Each row of a before or after table is a point. One or more steps were done to the points. Then noise was added and the rows were shuffled. The steps act on columns, c1 being the first. Write out the steps. A step turns or swaps two columns, mirrors them in a line or flattens them onto one, adds a multiple of one to another, or multiplies or shifts one. Angles are multiples of 10 degrees, from the lower column toward the higher: turns from -170 to 170, lines from 10 to 170 but not 90. Use the fewest steps. Two steps may share a column if one is a turn and the other turns, adds or multiplies; they go together, in the order done. Otherwise the lowest column goes first.

Before, 11 rows:
[[ -6  -4   6]
 [ -4  -1   1]
 [ 36  10 -20]
 [-25   2  10]
 [-10 -34  35]
 [ 24   3  22]
 [ -3   3   9]
 [-80   4  23]
 [-36  -4  56]
 [-46  -7  53]
 [-45   1  49]]
After, 11 rows:
[[ 22 -39  49]
 [  5  -5   6]
 [  2  -3   0]
 [ 36 -71  21]
 [-14  20  24]
 [-26  25 -21]
 [ 20 -28  57]
 [ 30 -37  53]
 [  1  -5   7]
 [ 11 -23  11]
 [ 33  10  34]]
Steps: turn c1 and c2 by 120 degrees

Before:
[[-22  10 -63 -26   8  -1 -26  34  -8]
 [-13 -11 -59  36  14  20  38   2  10]
 [  3  23 -34  55 -30 -35  45  40   2]
 [-23 -34   5  29 -41  23  20  53 -24]
 [ 17  39 -13 -16  -5 -22  -1  44  33]
 [ 31  -7   6  24   4  26  48 -20 -28]
 [-24   2 -13  19 -26  42  -2  13  12]
 [ -9  46  -1   2  38   6 -33  44  22]
 [ -3 -19  -4  10  36   9  38 -16  23]
 [ -5  33 -69  12   5  22   4  -5 -28]
 [ 48 -18 -45  54  16  39  15 -23 -18]
 [ 16  22 -21   2  10 -35 -29 -24   1]]
After:
[[ 18  17  13 -16  -5   7 -34  49  49]
 [ -4 -38  16   9  37  -3   7 -19  14]
 [-10  44 -11   3  37 -22 -32  41  19]
 [ 45  -3  47  53  15 -28  18 -33 -72]
 [-13 -19  68  35  15 -20   5  -4 -26]
 [ 16  39   9   3  10  42  -7 -12  -1]
 [ -5  31  66  11   6 -18 -26 -11 -39]
 [  2 -23  47  55 -30  20 -32  51 -53]
 [-24 -30   3  28 -43 -39  22  41 -53]
 [-25   7  11  20 -26 -45  -1   0  -7]
 [-21  47  50 -25   8 -12   7  32  18]
 [ 32 -48  12  24   4 -17  -9 -28 -50]]
Steps: turn c3 and c7 by -160 degrees; turn c2 and c7 by -70 degrees; add -1 times c4 to c9; mirror c6 and c8 in the line at 100 degrees

Before:
[[-18 -37   9  10 -49 -46  -1  10 -32 -36 -12 -18 -42   8]
 [ 10   7  30   1   0   1 -24  18  -7  59 -35 -40  -1 -25]
 [-44  14  23  15  -2 -38 -27  44  32 -31  10 -12 -11  -5]
 [ 11  -6  50 -23 -46 -31  28  12   9 -17 -39  -6 -51  41]
 [-14  -2  37   5  30  24  12  18 -21 -23  18  -8 -17   5]
 [-50  22  17  31 -11   2 -15  22 -42  49 -18  -6 -95  21]
 [-11 -15  16  -4 -27 -27  -6  -5 -31 -13  -7  25 -44   4]
 [-40 -38   2 -37 -33 -28 -23  -8 -22   0   5  19 -23  72]
 [-13 -53 -23   2 -37   2  29  17  19  47 -19  47  28 -26]]
After, 9 rows:
[[ 10  -6  48 -24 -45 -33  26   7   8 -17 -37  -7 -50  40]
 [-44  13  24  14  -1 -39 -24  31  37 -31  10 -13 -11  -5]
 [  7   7  30   1   1   2 -23  12  -5  60 -34 -40  -2 -26]
 [-11 -15  16  -5 -28 -28  -6  -3 -36 -13  -7  25 -44   4]
 [-16  -3  38   6  30  23  12  13 -22 -22  18  -9 -17   5]
 [-51  23  17  33 -12   2 -15  15 -35  48 -18  -6 -96  19]
 [-19 -38   9  12 -48 -46  -1   5 -42 -36 -11 -20 -42   9]
 [-12 -53 -23   1 -37   1  28  13   2  47 -21  49  29 -27]
 [-39 -38   3 -37 -33 -26 -21  -5 -34   1   5  19 -24  74]]
Steps: add 0.3 times c2 to c9; multiply c8 by 0.7

Before (11 x 32):
[[-26  -3 -37  10  34 -31 -29  36  10 -27 -11  43 -14  -3 -16  -1 -45  -8
   24 -20  66   9 -13   9 -24  63  64   5  32 -14  -1  47]
 [ -9 -20  20  10  -4  -2 -20  27  16  17 -37 -11  -6 -43   1  11  28   5
  -38 -29  -5  11  -2  20   4 -32  54 -52 -34 -25  14 -31]
 [ -1  14  38   7  21 -56 -28   6   8 -62 -52  22  -8 -16 -37  -1  24  -4
   25 -11  -7  12 -16  -2  46 -15  -3  47  20   0   1  38]
 [ -8 -24   5 -22  19   8 -14  30   6 -24 -46   0   6 -31  44 -25  38  -8
   -9  11  27  44  51 -11 -55 -17 -35 -14  23  31 -66  27]
 [-34 -25  49   2  14  18  22  25 -41 -16  59 -36  16  27  -5  25  -1  -8
  -27 -48  -4  -5 -14  24 -22  -8  -1   2  40   6   9 -13]
 [ 27  51 -11  28  59 -12  23   0 -18  38 -23   3  -6 -43  -5   8  30  -2
   26 -24  -5   0  38  19  -2  34   8   7 -13  29   1  23]
 [-43   0   2  11  20 -26  27  63  -7  26 -40 -46  27 -64 -42  25   4  14
  -36   2  13 -13  38 -17   6  53 -44 -29 -22   5  -1 -55]
 [-12  15  10 -16   1 -16 -12 -17   1 -20 -55 -29   7  -8 -23  -1 -15   1
   37 -43 -12  16 -26 -30   4  -4   8 -30 -67  25 -10   6]
 [-42 -38  -9  32  -1 -64 -18 -35  21  27 -11 -13  -2  -2   6  46  31 -24
  -23 -50   6 -36  30   2  -6  10  -7   0 -52   0  -1 -74]
 [-61  -8  39   4 -15  31   0   9  33   8 -24  -4 -17  46 -20  26  -3 -59
  -11 -57 -10  66  62 -27  18  27  15  28  18  38 -52  37]
 [-27  19  36   9   5  21   0  25  12  17  -5   7  -5   2 -41  10 -39 -50
  -45 -47 -33  23  35 -27   1 -62 -13 -15 -49 -22  17  22]]
After (11 x 32):
[[ 36 -40 -10  67  -1 -71 -15 -36  34  27 -13 -11  -3  -2   7  46  30 -24
  -24 -48   5 -35  31   3  -6  10 -10   0 -51  -1   1 -73]
 [  2 -17  21   5  -3  -6 -20  27  24  15 -37  -7  -7 -40   2   8  28   2
  -37 -27  -6   9  -3  21   6 -34  55 -53 -34 -25  13 -29]
 [ 47  15  36  55  19 -31 -27   7  13 -62 -50  19  -8 -17 -38  -1  27  -2
   24  -8  -7  11 -18   0  45 -14  -5  48  19  -1   2  37]
 [ 15  -3 -38  25  32 -39 -26  32  16 -27 -12  42 -16  -3 -18  -2 -44  -6
   25 -23  67  10 -13   8 -22  61  64   6  31 -15   0  46]
 [-58  -8  40 -52 -16 -37  -3   9  53   8 -24  -4 -16  45 -19  26  -5 -61
  -11 -72 -11  67  60 -25  22  26  15  27  19  38 -48  40]
 [ -8 -25   3 -33  15   0  -9  28   7 -20 -44   1   5 -33  46 -23  39 -10
   -8  -7  26  43  49  -9 -56 -19 -33 -13  24  28 -66  28]
 [  1   0   1  17  20 -50  24  61 -12  26 -42 -46  26 -64 -40  24   4  18
  -38   0  12 -11  36 -18   5  53 -44 -29 -22   7   0 -55]
 [  8  15  12  -8  -1 -21  -9 -17   3 -20 -53 -28   9  -8 -24   0 -13   1
   36 -46 -12  19 -25 -33   4  -7  11 -30 -66  24 -11   7]
 [-31  20  37 -24   5 -12  -1  24  18  17  -5   6  -4   5 -41   9 -38 -52
  -41 -40 -31  26  38 -28   2 -65 -12 -13 -48 -21  16  23]
 [-31 -24  47 -30  13 -19  21  26 -66 -14  57 -37  18  27  -5  26  -1 -10
  -28 -47  -4  -6 -14  24 -20  -8  -1  -1  42   5   9 -15]
 [ 23  57 -12  52  59  20  24   1 -32  36 -21   4  -3 -42  -5   6  30  -3
   27 -24  -4   0  40  17  -3  34   8  10 -13  27  -1  23]]
Steps: turn c1 and c6 by 60 degrees; add 1 times c1 to c4; multiply c9 by 1.6; add 0.3 times c31 to c20

Before, 8 rows:
[[ -8  -5  19  -7  18 -54  34 -12  44  -1  -8  -9 -30  42  -3   3  28  -1
   16   8 -32  26   3 -27  19  33  -2 -27  26   8  -9   1 -42 -16 -26 -77
  -22 -34  -6 -44  -3   6  17 -25 -29   6  10  -2 -17 -11 -29 -35  35  22
  -23   6 -28 -17  -3  19  50  -1 -12   9]
 [ 66  15  41   0 -28   8 -10  24  -7  35   0 -30 -27  -1 -37  -3 -10  15
  -36   1  17 -35 -36 -25 -27  -7 -24  59 -21 -35 -10  -8   4  -3  29   1
   20  18 -20   9  -4  13  36  10  13  21 -35   2   1  45  52   7  19  12
   28 -29  18  17 -17  11 -31   3  11 -22]
 [-12 -18   1  73  41 -20  20  12 -26  -3 -27   8   9   4  -5  12   4 -19
   15 -24 -52  16  55  16  14  14  -3  35 -35  -5   9  36  -8  10 -43 -34
   -4 -38  14 -18 -46 -41   7  -3 -63  -7  13 -19   0 -10   0  24  55  12
    2  -9 -59 -18  49   8  44 -32  38   3]
 [  0  -1 -13   5  12 -27  24 -20   4 -29  23   0 -17  53 -26  37  16 -20
    0  17  -9  66 -20 -14 -19   2   5 -18  11  -5 -21   8  -6 -34  17 -52
    0 -49   5 -11   2   3   3 -12   6  28  23 -22  -7 -11   3 -49  28   6
   -1  39 -25  -3  27  -2  26  -8   5  -4]
 [ 19 -25 -21  54  36  14  22 -11  38  -9  16   6  -1  11  24  17 -36 -31
   29 -42 -49  31  37 -12  44   7  26  38 -57  15  -9  41 -15   8 -40 -48
  -23 -39  14 -27 -67 -48 -13   5 -43  10  19  10   4 -32   2  18  45  -7
  -33   3 -35  -5  43 -15  24 -47  47  11]
 [ 76 -32  40   6  16 -13  56  56  11  38 -47  49  24 -23 -61 -27 -61 -53
   20 -14  17 -11  -8   7 -18 -25 -22  10  31  -2   1  11  18 -29  -2  30
  -28 -20  -1 -13  45 -60 -24  24  49 -46   8  14  40  50  15 -18 -10 -47
   20 -18  17 -53   2  23 -11 -95  54  19]
 [ 41  36  16 -22 -19   3 -11  14  -5  16   0 -16  -2  10 -30   7   8  18
  -22  -5  26 -25 -38  10 -39   2  15  10   3 -32  26 -21  -5  21  36   9
    3   0 -48   3  35  32  29   2  58  14 -27  34 -24  39  37  14   2  11
   44 -23  21  17 -30 -10  16   0  36 -33]
 [ 44  56  41 -23 -36   0 -23  29  -2  -1  29   2 -47  14 -34   2  -2   8
  -41 -19  24  -7 -11 -29 -39 -27 -25  26  -4 -22  30 -10  18   7   5  26
   19 -17 -23  32  16  16  23  -8  44  11 -35   0 -48  47  13  -6  19  26
   30 -29   9  40 -24 -18 -42  10   4   5]]
After:
[[ 19 -27 -23  54  38  14  42 -13  40 -11  18   4   1   9  21  17 -36 -32
   29 -42 -49  33  37 -14  43   7  27  40 -55  16  -8  38 -14   9 -41 -51
  -25 -40  15 -27 -66 -48 -12   4 -42  10  18  12   7 -31   4  18  45  -5
   -5   7 -35  -5  46 -13  27  48  44  11]
 [  2  -4 -12   4  15 -26  37 -21   5 -27  20  -1 -16  55 -24  36  17 -22
    4  17  -8  66 -23 -15 -19   3   5 -20  13  -6 -20   9  -6 -34  17 -52
    3 -50   6 -12   1   1   6 -11   8  28  23 -21  -8 -12   2 -49  28   6
   -9  38 -25  -5  26  -2  28   2   4  -1]
 [ 74 -34  43   7  15 -10  94  56  13  37 -48  49  25 -23 -56 -27 -60 -50
   22 -14  19  -9  -5   8 -17 -26 -20  12  33  -2   1  13  18 -28  -2  32
  -27 -18  -2 -16  46 -59 -21  23  48 -47   6  12  37  50  11 -16  -9 -49
  -64 -16  19 -54   2  26  -8  26  55  18]
 [ 38  38  16 -20 -21   4 -25  17  -5  18   0 -13  -6  12 -30   6  10  18
  -24  -6  24 -24 -40   9 -39   3  18  10   1 -32  25 -23  -9  21  37   9
    1   0 -48   5  34  30  29   3  55  14 -24  32 -24  40  40  17  -1  12
  -33 -24  19  17 -30 -12  15 -34  39 -31]
 [-11 -21   2  73  38 -21  35  13 -26  -1 -30   7  10   4  -7  13   6 -19
   17 -25 -54  17  54  13  13  12  -4  35 -33  -5   7  34  -8   8 -40 -33
   -5 -39  11 -17 -42 -42   5  -3 -65  -6  12 -22   0  -9   3  27  55  10
  -20 -10 -59 -21  48   6  45  13  34   0]
 [ 63  13  39   0 -27   8 -19  23  -5  37   1 -33 -25   0 -36  -3 -10  16
  -34  -4  17 -33 -34 -25 -31 -10 -24  56 -21 -38  -5  -8   9  -1  27   4
   22  20 -19  13  -2  13  35  10  14  22 -36   3   1  42  53   6  18  13
  -16 -28  15  19 -21  10 -34 -24  12 -25]
 [ -6  -6  21  -8  16 -53  31 -14  44  -3  -8 -10 -30  43   1   1  32  -7
   10   9 -32  26   2 -25  21  35   0 -26  25   6  -6   3 -38 -18 -26 -75
  -19 -35  -8 -44  -2   5  17 -23 -28   6  11  -2 -18 -15 -30 -33  37  23
   15   3 -28 -18  -3  21  51  18 -11   7]
 [ 46  53  42 -28 -36   0 -29  31  -1  -1  29   0 -47  14 -36   2   1  10
  -39 -20  25  -7 -11 -27 -38 -29 -26  25  -3 -20  30  -9  17   6   3  25
   19 -13 -21  31  18  12  24  -7  46  13 -37   0 -48  46  17  -6  20  27
  -13 -25  11  39 -24 -19 -43 -29   1   4]]
Steps: add -0.7 times c18 to c7; multiply c62 by 0.7; turn c55 and c62 by -130 degrees
